Each point is reached from the start by the listed moves, each made once or not at all, plus a little noise. Say if it took an odd or an even number of moves. Then give how often each move was made.

Moves:
(1): [12.0  5.8 19.8 -1.3 -5.7]
(2): [-13.1  29.3  -1.2  -4.7  -3.2]
(3): [-10.9   2.2  18.3  19.1  15.8]
Start: [ 7.3 -2.8 -9.5  8.6 -2.5]
Points:
[11.1  3.4 28.7 27.1  8.9] => even (1, 0, 1)
[19.2  4.4  8.6  8.5 -6.8] => odd (1, 0, 0)
[-5.9 34.0 29.2 22.5  3.3] => odd (1, 1, 1)
[-16.9  28.9   8.0  23.4  12.7] => even (0, 1, 1)

Moves:
(1): [ 34.3  -7.3   8.2  10.1   0.7   2.0 -22.2  12.3   4.4 -12.4   5.2   6.5
  -5.8   7.3]
(2): [ 3.8 22.6 -6.6 -6.7  4.2  1.4  0.6  0.7  9.9 -8.1  0.4 -6.0 -3.0 -6.6]
(3): [-6.9  7.1 10.3  2.8  6.8  0.2 -4.6 -2.2  6.9 -6.7 -4.6  1.6 17.6  5.0]
(4): [  9.5   5.0 -12.7  17.9   1.2 -10.0  12.8   4.8  -2.5   0.0  -8.0  -6.0
   4.6  -8.3]
(5): [ 2.8 -4.3  1.3  0.7 15.8  0.0  6.4  9.2  2.0 10.0 -9.2 -1.0 -6.4 -1.7]
(6): [ -0.4   0.9  -4.7   9.8  -6.8  28.9 -10.0  -2.2  -3.2 -14.1  -3.3   0.0
  -1.5   9.1]
(7): [  5.0  -3.1   0.0   0.8   0.5   0.8  29.2  -7.2   7.1 -17.2   3.1   3.3
 -10.9   1.1]
(8): [  0.4  -5.4   6.3  -0.1 -14.1  -1.9   2.1  32.0  12.8   7.7   3.7  23.0
   6.1  -8.4]
(9): [ -2.8  -9.7 -10.2   5.2   2.3 -12.4  -0.6 -10.7  34.7  -0.1   5.3  -9.0
   7.7  11.9]
(10): [ 14.7  -3.4   7.9  -3.2 -22.8   4.5   7.6  -6.6   0.0  23.8  -2.4  -1.3
   2.7  13.7]
(11): [-0.9 -3.4  2.0  6.7 10.9  0.3 -2.4  2.3  0.6  2.4 19.2 -1.7  4.0  3.6]
Start: [ -5.5   4.0   1.8  -5.2   5.4   0.2  -0.5   5.9 -14.1   8.1   7.6 -14.9
   2.9   9.5]
Points:
[ 15.2  -4.6   3.7  17.4 -20.3 -19.7  46.1  16.1  43.8  15.6   4.6  -2.7
  30.5  25.5] => even (0, 0, 1, 1, 0, 0, 1, 1, 1, 1, 0)
[ 44.5  17.2  18.7  15.4  -1.3  37.8  -2.3   4.0  11.7 -23.8  25.3 -12.1
   5.4  43.3] => odd (1, 1, 1, 0, 0, 1, 1, 0, 0, 1, 1)
[ 15.0  36.0   0.3   5.5  -5.7  -3.9  16.3   1.8   0.3  15.9  -6.4 -26.0
  25.6  14.8] => even (0, 1, 1, 1, 0, 0, 0, 0, 0, 1, 0)
[ 12.6  -4.4  -1.3  25.0   4.2 -16.1  41.6 -13.9  31.7   9.8  19.2 -27.7
  28.5  35.9] => even (0, 0, 1, 1, 0, 0, 1, 0, 1, 1, 1)
[  4.4  -7.3 -22.8  36.3  12.5   7.5  28.9  -7.3  21.9 -20.9  23.7 -28.5
   6.6  27.1] => odd (0, 0, 0, 1, 0, 1, 1, 0, 1, 0, 1)
[ 44.7   6.8   8.3  14.3   6.2  26.3   7.5  -0.9  48.5 -17.9   3.0 -21.2
   3.7  49.3] => even (1, 1, 1, 0, 1, 1, 1, 0, 1, 1, 0)
[ 27.2   2.6 -17.2  25.1  -4.2  12.0  46.6  28.6  46.5  11.1  17.1 -13.3
   5.3  22.6] => odd (0, 1, 0, 1, 1, 1, 1, 1, 1, 1, 1)

Moves:
(1): [ -3.4  -0.2  -3.5   6.4 -30.9  -4.5   4.9 -11.2  -6.3 -12.4   4.0 -15.2
   0.7  16.5 -10.8  -2.3  -1.2 -10.8   8.0   6.5]
(2): [  2.9   2.5   5.2  -7.0  -1.4  10.6   8.0   3.2 -15.0   5.4  -3.5  10.2
 -16.8   3.7 -16.5  -7.8   6.7  16.1  10.3   7.4]
(3): [ 10.7  10.1   4.4  -0.7 -16.4  -6.0  -9.5   3.7 -14.1   0.5 -17.5 -16.8
  -8.8  -7.8  -7.8  -1.5  -5.4   4.6  11.2  -4.7]
(4): [ 15.6  -0.7  -0.7   2.0 -13.9  -2.9   2.8  -7.8  14.6   6.4   5.7  -4.0
  -3.1   7.0   3.0  -2.5   6.6   3.5  -2.9  -1.3]
(5): [-1.8  1.6 -9.2 -5.7  0.2  4.3 -4.3 -7.9  0.7  4.9 -1.0  6.4  3.8  4.3
 -5.1  6.0  1.3 -0.4  4.8  0.5]
(6): [  1.7   8.1 -10.6   2.1  -5.2  20.7  17.9  12.0 -14.9   3.7  -7.5  -0.9
   6.6  -3.1  24.0  -0.2   8.1  22.1  -3.5 -15.5]
(7): [-10.7  -3.6  -3.8   7.6  -5.9   3.3  13.4   9.0   5.1  13.6  -7.7  -0.4
  -5.5  -7.2   6.9  13.4   3.4   2.1   3.9   4.9]
(8): [  3.9  -8.0 -10.3  16.0   3.7 -14.1  11.0  -9.0 -13.1  12.7 -16.6   0.0
  -7.5   4.4 -12.8  -2.7   6.0   5.7   7.5  19.0]
(9): [-1.3  3.7  2.2  2.6 -5.0  9.6 -7.5 -0.6 -7.1 13.5  7.2 -1.6 -1.4 -4.7
 -3.0  4.9  6.9  3.1 -3.6  6.5]
(10): [ -5.6   1.5 -34.6  -9.7  -4.1   4.0   8.7  -1.9 -15.5  -5.8 -16.2   1.9
 -17.6  -0.3   1.3  14.5   7.2  -6.1 -12.9   3.1]
(11): [  9.4  16.0   6.3   1.8  -4.9   3.7   9.7  -9.4   3.7  -9.9 -10.0   6.0
   7.1  11.1  -0.3  -9.8  -0.7   1.8  -4.4   4.9]
(12): [ -1.7  -3.9   0.6  -0.1   1.1   9.5  12.4  -1.3  11.7  -4.0 -10.6  -0.6
   0.7  -5.6  10.3  10.2  -1.2   8.6  11.1  11.6]
(13): [ -2.3   1.3  -4.4 -11.9  -2.7  -6.8   4.8  -0.7   5.3   2.1  16.3   6.0
  -2.7   3.4   1.9  -3.0   3.6   8.2  -0.2   7.6]
(14): [ -4.1  -1.9   7.2 -17.7   5.1  -0.7 -13.4   7.5  -1.6 -16.6   0.1  -5.0
  -4.9  22.5   6.4  -0.7  -7.6  11.3  -9.4   0.5]
(15): [  6.7  16.2  -5.1  -4.1  -4.3   7.8   4.5 -14.3  -9.5  10.7  -2.8   3.9
  -9.6  -1.0  16.2   0.8 -14.5  -3.6  -0.9  10.0]
(16): [  2.3   1.0  14.1 -16.6  16.6 -20.3   0.8   2.1  -0.1  -0.6  12.1 -15.4
  -9.5   1.5  -1.0   5.5 -16.2  -3.4   4.7   1.6]
(17): [-15.5   6.5  -4.5   3.3 -10.2  -0.2  16.8  -8.3   3.3   5.4  15.1 -13.9
   0.3  -3.6   3.8 -12.1  -4.3   9.9 -20.0   0.0]
(18): [ -2.4 -13.7   3.3  -8.6   6.2  12.4   6.9  -5.8 -10.1   1.8  -7.0  -1.3
  15.4   3.9  -2.5 -13.8   7.2  -4.2  -3.3   3.6]
(19): [  1.0   9.3 -12.0   3.0  -0.2  -0.1   9.1  12.6  11.6   0.2   3.1   3.6
   3.2   6.0  -9.3  -5.6  -4.8   6.3   5.8   0.2]
(20): [-3.4 -1.4  3.2 -3.3 -2.5 -4.0 -6.2 -4.7  0.1  4.2  9.9 -3.9 -3.3 -1.1
  3.3 -3.2 13.3 -1.8  8.3  0.1]
Start: [ -8.0  -9.9  -9.8 -17.9   4.1  -3.2  -7.8   1.8 -11.2   7.3  -3.9   6.5
  20.9  -1.9 -11.0  -4.1  -4.3  -1.0  -9.7  -7.4]
Points:
[-31.6   3.9 -51.5 -52.7 -22.3  28.2   5.1  -8.7 -33.1  12.3 -19.9 -24.7
   6.0  14.4 -12.9  -6.6   6.5  34.1 -15.4  14.0] => even (0, 0, 1, 0, 1, 0, 0, 0, 1, 1, 0, 1, 0, 1, 0, 0, 1, 1, 1, 1)
[-27.7  17.7 -65.0 -50.6 -34.6  29.2  92.8 -25.8 -59.2  22.3 -42.9 -17.5
 -18.0  50.4   2.1  -9.9  -4.3  53.5   0.5  48.5] => even (1, 1, 0, 0, 1, 1, 1, 1, 0, 1, 1, 1, 0, 1, 1, 1, 1, 1, 1, 1)
[-24.4  -7.8 -57.7 -38.8  -7.6   1.1  51.4 -45.1 -22.2  19.3 -26.5   6.0
  19.8  14.0  -9.3 -17.3  26.6  23.0 -20.4  42.0] => odd (0, 0, 0, 0, 1, 0, 0, 1, 0, 1, 1, 1, 1, 0, 0, 0, 1, 1, 0, 1)
[-19.6  25.9 -33.8 -41.6 -20.0  53.4  66.9 -20.7 -45.2  42.6  -9.3  24.4
  23.6  10.0  16.5 -27.9   6.3  51.2 -24.1  17.6] => odd (0, 1, 0, 0, 1, 1, 1, 0, 0, 0, 1, 0, 1, 0, 1, 0, 1, 1, 0, 0)
[  5.3  -9.4 -47.8 -53.6   9.4 -22.4  17.7 -18.6 -33.6  20.3 -14.7 -15.3
 -16.0  40.9  -5.3 -12.3  -3.9   8.0 -13.5  30.6] => odd (0, 0, 0, 1, 0, 0, 0, 1, 0, 1, 0, 0, 0, 1, 1, 1, 0, 1, 1, 1)
